Rows are points. Before rounding, the points of a table are all equally far from one centre. They may lie mostly on one side of it. Write the centre, to within rounding.

Points, 5 rows:
[[-0.20  0.33]
 [-0.53  0.14]
 [-0.07  0.29]
 [-0.39  0.29]
 [-0.53  0.14]]
Centre: [-0.23  0.00]

Points (9 x 6):
[[ 0.23 -0.09 -0.12 -0.65 -0.17  0.46]
 [-0.33 -0.34  0.33 -0.42  0.23  0.21]
 [-0.17 -0.49 -0.26 -0.48  0.34  0.14]
 [ 0.27 -0.29 -0.37 -0.14  0.26  0.20]
 [ 0.19 -0.32  0.26 -0.38 -0.12  0.41]
 [-0.09 -0.14 -0.01 -0.68  0.14 -0.08]
 [-0.20  0.03  0.26 -0.64  0.04  0.06]
 [ 0.30 -0.30 -0.35 -0.50  0.18  0.34]
 [ 0.29 -0.19  0.00 -0.62  0.31  0.21]]
Centre: [-0.12 -0.05 -0.09 -0.29  0.13  0.36]

Points:
[[-0.04  0.43 -0.18  0.35  0.23 -0.07 -0.15 -0.63  0.11  0.05 -0.05]
 [-0.45 -0.03  0.24 -0.56  0.46 -0.04  0.21 -0.32 -0.05 -0.10 -0.75]
 [ 0.27 -0.35 -0.05 -0.29  0.57 -0.36 -0.21 -0.53  0.31  0.35 -0.13]
 [ 0.05 -0.49  0.36  0.15  0.21  0.43  0.35 -0.06  0.08 -0.06  0.00]
 [-0.10 -0.08  0.02  0.18  0.46  0.07  0.05 -0.39  0.46  0.02 -0.38]
 [ 0.12 -0.33 -0.05 -0.22  0.54  0.00  0.01 -0.24  0.07  0.45 -0.39]
 [-0.19 -0.28 -0.12 -0.13  0.08  0.08  0.17 -0.46 -0.19  0.25 -0.24]
 [-0.41 -0.54  0.69 -0.30  0.10  0.12 -0.34 -0.07 -0.02  0.38 -0.65]
 [ 0.01 -0.37 -0.37 -0.25  0.24 -0.07  0.15 -0.16  0.04 -0.05  0.12]
 [-0.02  0.01 -0.37 -0.24  0.58  0.51 -0.26 -0.03 -0.19  0.32  0.32]
 [ 0.14 -0.57  0.03 -0.02  0.43  0.04 -0.22 -0.38  0.37  0.32 -0.13]
 [ 0.44  0.10  0.05  0.43  0.58  0.26 -0.13 -0.42 -0.31 -0.43  0.13]
 [-0.20  0.46  0.08 -0.04  0.14  0.32  0.35 -0.39 -0.66  0.11  0.20]
 [-0.43 -0.05 -0.06  0.03  0.31  0.13 -0.32 -0.05 -0.01  0.56 -0.42]
 [ 0.04  0.12  0.15  0.45  0.18 -0.18 -0.35 -0.28 -0.93  0.00  0.31]
 [-0.13 -0.34  0.14 -0.41  0.01 -0.29  0.15 -0.47  0.28  0.25 -0.36]]
Centre: [-0.09  0.16  0.64 -0.35  0.36 -0.04 -0.40 -0.16 -0.10 -0.11  0.20]
